Each row is a point. To make a cloud, some directions were put in groups of two or more. Within a group, all points are equally far from the middle, so they leave a hole (a ring in 2 directions, a hollow ball in 3). The other directions are filled evenly. Then the cloud was stretched, turned, moved and blurred a little. How many holes are there, and how many directions does each take, smallest first?
In the rows, zero is written as 128.

Cloud (15 x 2)
[[167 102]
 [118 129]
 [ 94 113]
 [154  92]
 [146  81]
 [118  94]
 [134  81]
 [143 178]
 [145 150]
 [156 118]
 [135 109]
 [ 90 114]
 [118 152]
 [ 90  90]
 [173 124]]
Holes: 0

Cloud (20 x 3)
[[111 123 118]
 [125 131 139]
 [104 123 172]
 [111  81 150]
 [ 70 147 109]
 [ 90 165  94]
 [129 184  91]
 [ 98 162  87]
 [131 105 126]
 [ 82 118  90]
 [148 106 156]
 [151 169  89]
 [ 90 140 125]
 [116 133 165]
 [154  96 126]
 [134 159  97]
 [114 118  82]
 [119 153  79]
 [173 138 151]
 [111 120 138]]
Holes: 0

Cloud (21 x 3)
[[172 108  99]
 [118  76 123]
 [102 139 144]
 [131 158  95]
 [164 107  85]
 [100 101 149]
 [152 119  72]
 [148 104  75]
 [120 159 110]
 [124 152  90]
 [120  91  84]
 [156  84 114]
 [121 147 156]
 [136 127 171]
 [117  88  89]
 [155 148 154]
 [152 118 166]
 [157 159 130]
 [133  98 166]
 [117  77 128]
 [110 152 129]]
Holes: 1 (3)

Cloud (27 x 4)
[[183 111 144  95]
 [107  94 132  99]
 [153 136  92 111]
 [140 139 146 167]
 [166 181 130 124]
 [159 183 131 113]
 [159 101 139 159]
 [160 119 113  84]
 [161 126 129  73]
 [147 147 157 155]
 [181 131 115 115]
 [184 121 135 142]
 [102 149 121 104]
 [170  89 165 114]
 [127 105 105  88]
 [141 103 132 166]
 [186 109 140 120]
 [144 114 102  89]
 [111 100 122  90]
 [118  84 113 126]
 [155 174 138  95]
 [144 182 104 120]
 [ 97 135 134 122]
 [164 153 166 116]
 [155 100 138 161]
 [183 118 126 102]
 [182 115 139  91]]
Holes: 2 (2, 2)

Cloud (52 x 6)
[[145 179 192 155 112  88]
 [155  89 191 154 114 115]
 [179 106 102 145 109 115]
 [164  84 123 159 108 129]
 [127 176 129 126 159 107]
 [148  79 152 111 142 132]
 [117  92 104 149 105 154]
 [147 104 111 126 187 166]
 [150 117  87 160 141 107]
 [ 95 126 112 116 131  92]
 [148 153 168 138  98  77]
 [ 82 134 112 140 138 115]
 [105 137  66 119 134 125]
 [ 80 160 147 175 114 123]
 [125 144 129 137  77 112]
 [181 135 126 134 172 127]
 [165 146 118 135 180 111]
 [124 152 177 103 137  97]
 [170  97 111 153 113 113]
 [102 125 152 178 137 147]
 [123 117 181 136  98 129]
 [102 164 131 164 116 152]
 [164 130 139 153 172 122]
 [ 83 139 141 142 158 123]
 [143 171 154 110 156  97]
 [138 141 131 112 114  85]
 [133 120 164 177 144 152]
 [123 158 188 130 101  94]
 [145 171 157 138  88 127]
 [104 167 174 145 133 125]
 [118 137 110 127 156 171]
 [141 145  93 162 145 106]
 [161 101 184 128 167 125]
 [ 87 119 134 136 170 127]
 [101 124  98 143  97 137]
 [161 152 121 101 121 114]
 [190 141 108  86 167 112]
 [134 129 168 135  92 150]
 [138 154 171 122 111  77]
 [153  93  79 146 164 125]
 [168 151 160 114 151  82]
 [111 165 178 146 123 134]
 [103  85 110 127 147 128]
 [115  84 173 165 102 115]
 [ 88 119 113 145 116 126]
 [161  90 137 109 134 160]
 [197 112 143 136 128 139]
 [149 108  82 137 180 104]
 [174  77 115 125 122 156]
 [114 131 155 132  89 113]
 [157 144 145 166 159 110]
 [184  63  80  91 164 142]]
Holes: 2 (2, 2)

Cloud (49 x 6)
[[115 101  99 100 148 123]
 [140 161 133 145  65 132]
 [162 106 122 133 171 156]
 [152 143 114 171  94 148]
 [147 151 161 155 110  92]
 [124 114 194 112 116 128]
 [151 142 121 103  60  80]
 [130 121 134 177  93 175]
 [112 144 162 108  75 113]
 [124 114 144 140 166 108]
 [108 107 107 133 158 138]
 [126 180 123 117 126 156]
 [167 152 117 152  79 106]
 [ 85 105 116 138 107 138]
 [175 118  87  85 115 149]
 [159 164 168  98 134 127]
 [143  90 112 152 143  90]
 [108  91 107 112  85 114]
 [171 161 149 105 140 168]
 [129  81  97 121  77 115]
 [167 106 156 155 107 168]
 [155  82 113 149 135  91]
 [160  76 107 144  95 107]
 [144 118 111 159 161 161]
 [129  99 124  81 128 106]
 [175 140  95 110 157 153]
 [155 130 169 120 133  88]
 [151  94 156 121 158 152]
 [149 115 142 160 171 173]
 [119 150 135 147 140  90]
 [129 162 109 124  85 159]
 [195 116 111 137  90 128]
 [126 137 112 142  81  64]
 [142  99 147 118 166 122]
 [184 148 160 136 148 171]
 [112 110 137 116 117 187]
 [146  95 173 168 123 162]
 [172 162 123  86 136 115]
 [109 110 116 156 117  84]
 [160  89 122 132 164 120]
 [155  81 135 102 119 123]
 [ 92 152 177 103 108 139]
 [170  97 123 154  97 143]
 [138 171 134 132 152 185]
 [108 145 112 109 138  92]
 [ 98  98 115 117  97 137]
 [137 160 142 116  85 178]
 [153 154 138  80  99 108]
 [137 164 186 104 145 134]]
Holes: 2 (2, 3)

Cloud (84 x 8)
[[161 145  77 159 129 115 142  77]
 [ 89 167 139 100 168 129 130 129]
 [167 132  87 152 163 150  92 106]
 [167 128  86 138  74 140 110 123]
 [ 95 116 159 106 105 119 138 158]
 [109 104 109 148 125 137 110 185]
 [100  86 120 130  92 108 161 159]
 [114 176 109 116 142 118 157 105]
 [157 133 128 167  96 175  95 161]
 [108 126 145  91 129 120 142 132]
 [175 166 126 179  90 165 102 152]
 [169 156  77 111 107 139 120 168]
 [124 129 128 128 108  83 104 165]
 [114 160  85 147 106 104 120 140]
 [159 145  91 162 142 122 137 200]
 [ 83 111  69  97 144 127 179 132]
 [159 145 104 102 144 143 101 176]
 [ 95 149 112 108 115 169 127  98]
 [122  97 129 201 146 148 142 135]
 [142  90 139 143 139 106 117 136]
 [140 126 129  85  92 112 112 113]
 [113 139 120 164  99 104 111 103]
 [140 113 181 158 142 141 143 147]
 [168 121 120 131 133 101  95 214]
 [123 115 120 106  64 106 130 108]
 [140  80 112 141 129  87 104 109]
 [ 99 149 104  93 122 180  95 108]
 [129  87  79 154 153 139 101 134]
 [146 125 116 146 140 185 117  68]
 [185 141 105 149 121  76 129 116]
 [150 111  94 137  69 118 118 152]
 [129 132 161 120  60 121 133  93]
 [144 142  98 161 165 105 152 144]
 [147 152 132 155  73 159  90 160]
 [156  70 113 143  81 145 120 124]
 [187 132  96 134 137 103 110 147]
 [179 147  97 142 144 138 102 177]
 [146 147 136 125 119 102 125  58]
 [138 126 154  89 101 143 139 104]
 [ 99  93 106 110 167  71 171 120]
 [173 129  91  74 130 148  94 170]
 [139  86 120 182 114 145 145 127]
 [166  88 156 120  87 151  93 167]
 [136 143  80 147 138 120 149  77]
 [151 152 163 138  88 120  80 143]
 [176 175 148 183 103  72 110 138]
 [166 146 126 175 118 179  92  96]
 [146 117  94 156  81 111 126 139]
 [128 170 108 132 147 128 138 167]
 [134  92 161 116 105 145 114  76]
 [124 121  89 165 105  98 137 190]
 [118 115 142 161 116  86 121 142]
 [132 106 114 150  82 131 136 162]
 [149 101 137 179 100 116  96 165]
 [118 147 140 188 162 147 168  93]
 [123 131 121 136  94 154  90  99]
 [166 116 112 133  69  85 103 110]
 [132 102 155 148  82 129 125 100]
 [112 122 117 139 135 170 148 116]
 [155 141 126 144 104 189 114 163]
 [121 126  95 153 109 124 169  69]
 [130 143 130 148 159 165 138  94]
 [121 104 136 149 137  84 125 124]
 [145 137 109 195 152 134 136 111]
 [131  81 152 102 113 140 130 142]
 [163 122 123 126 143 114  80 105]
 [138 137 153 178 110  68 154  74]
 [176 109 149 156 115 116 102 156]
 [131 103 144 167 110 102 112 118]
 [171 173 130 119 109 118  94  94]
 [ 96  84 124 128 124  93 137 134]
 [ 98 112 113 153 105 117 164 178]
 [173 123 108 179 154 102 163 156]
 [149 104 121 143 156  95 141 132]
 [102 112 146 139  96 102 140 151]
 [113  78 122 131 130  92 130  91]
 [ 88 119 112 141 129 140 131  92]
 [123 198 137 144 133 116 155 167]
 [103 131  90 168 159 111 165 129]
 [175 154 138 168 154 130  99 115]
 [175 120  83 155  66 121 122 125]
 [117 180 162 114 136 168 134 141]
 [159 159 161 142  69 112  91 140]
 [126 174 103 169 170  97 143 129]]
Holes: 1 (2)
